Each row of a before or after table is a point. The points were changed in one or more steps. Then noise was added and the rows were shuffled. The steps act on how far a point lies along the listed directions, d1 being the first. Name the steps. A step turns or swaps two directions, mirrors them in a line or flattens them onto one, adds a multiple of one to another, or multiplies one. Angles are multiples of 10 degrees, from the lower direction toward the higher: turns from -170 to 170, lines from 10 to 170 but not 90. Use the fewest steps. Two steps may share a direction if one is a turn and the other turns, adds or multiplies; they go together, in the order done. Otherwise the lowest direction goes first.

Directions:
(1): [ 48 -17]
(2): [17 48]
Before, 9 rows:
[[ 13  -9]
 [ 11   7]
 [  9   8]
 [ -7 -10]
 [  1 -27]
 [ -9 -30]
 [-19 -18]
 [-18 -21]
 [ 22   8]]
After, 9 rows:
[[ 22  14]
 [ 45  16]
 [-18 -60]
 [ 26 -18]
 [-38 -36]
 [ 18  15]
 [-36 -42]
 [  1 -54]
 [-14 -20]]
Steps: multiply d1 by 2; multiply d2 by 2

Directions:
(1): [ 21 -60 -20 -14  12 -31]
(2): [ 53  10 -30  39   5  19]
(3): [ -1   9 -36 -49  24  36]
Before:
[[-44  29  50 -10 -12   7]
 [ -8   5 -26 -21  13  10]
 [-29  -4   8 -46  13  -8]
 [-28  -4  23  22 -17 -34]
 [ 14   2 -10  10  -6   8]
 [ 21  12   5  23  -4   7]
 [ 27 -32 -10   7  -4 -22]
 [  5  34  14  52 -19   4]
 [ 17  -1 -23 -32  20   6]
 [  6  41  32  56  -5  -1]]
After (10 x 6):
[[-17  31  -8  -3   3  17]
 [  1  44  10   3  -2  16]
 [ 32 -39 -40  -4  16 -10]
 [ 29 -10 -11   5   8   3]
 [-38  20  26 -27   2  -3]
 [ 36 -45 -31 -10  35 -15]
 [ 14   1 -11   9  -5   7]
 [-17 -39   0  -3  -1 -39]
 [ 12   5  17  37 -21 -17]
 [-21 -35   2 -59  17  -6]]
Steps: mirror d1 and d3 in the line at 120 degrees

Directions:
(1): [-37  19 -44   5  54  16  11 -10   9  17 -13]
(2): [ -9  18  -2 -56 -36  23   1 -11  31  15 -32]
(3): [-31  43  31  11  -8 -12   5 -45  12 -15  33]
(4): [-40   6 -21 -15 -20 -18 -17   5 -53 -34 -19]
(5): [  3   3  21  25 -11   6  50 -22 -35  25 -41]
(6): [ 31  60   3  25   3   2 -35  17  -1  -2 -30]
Before, 14 rows:
[[-16   8  16 -12 -20  -8 -12 -13   2  -8   5]
 [-23  23 -13 -12  19  -2 -21  -9  11 -23  25]
 [-27   7 -15  -9  12  -5 -16  -7   4   0  29]
 [ 12   9  10  12 -20  -7 -16   6 -16 -19  -7]
 [ 20 -13   7  -4  -2   4 -13   6  14   4  16]
 [ 16  10  12  -6  -5  -5 -14  15  18  -5  -6]
 [-24  -1 -11 -21   9 -12   4  -2   4  -2  -4]
 [-18   2 -19 -17  11   2  10  -2   7   0  -4]
 [ -4 -11 -13  -3   2  -1   0   3 -11   5  11]
 [-11   4   8   6   1  -2   3 -16  -2   0  17]
 [-15   2 -15  -4  13   1 -15 -10   1 -16  20]
 [ -5  39 -24 -25   5  13 -38  16  19  -4 -17]
 [-19  -9 -25 -27   3  -3 -32  11  13 -15  30]
 [ 55  18  45 -24 -60   3 -22  13  31   9 -25]]
After:
[[-22   2  -9 -16   0  -5 -16  -6   5  -1  29]
 [-10  -3  -8 -10   1   0 -16  -9   1 -17  20]
 [-14   2   6   4   4  -1   6 -16  -1   1  16]
 [  7  -6 -10   2  22  10  -9   4  16   9  13]
 [  0 -12 -10  -4  -4  -2  -2   5 -11   4  10]
 [ 10  13   7  -1   5  -5 -12  13  18  -4  -4]
 [ 21   3  24  17 -32 -14 -18   7 -22 -26   2]
 [-11  -8   3 -26 -11 -15   0   2   3  -5  -3]
 [ -5  -2  29 -11 -34 -15 -14 -10  -3 -14  13]
 [  6  37  -4 -29 -19   7 -42  16  18 -11 -12]
 [ 43  23  34  -3 -31   0 -18   9  24   8 -15]
 [-17  16  -2 -20   2  -4 -22  -9  12 -25  28]
 [ -6 -16 -12 -30 -15  -7 -36  15  10 -20  32]
 [-11  -1 -11 -23  -3   1   7   0   7  -2  -6]]
Steps: turn d1 and d2 by 20 degrees; add -1.5 times d4 to d1; turn d3 and d6 by -10 degrees
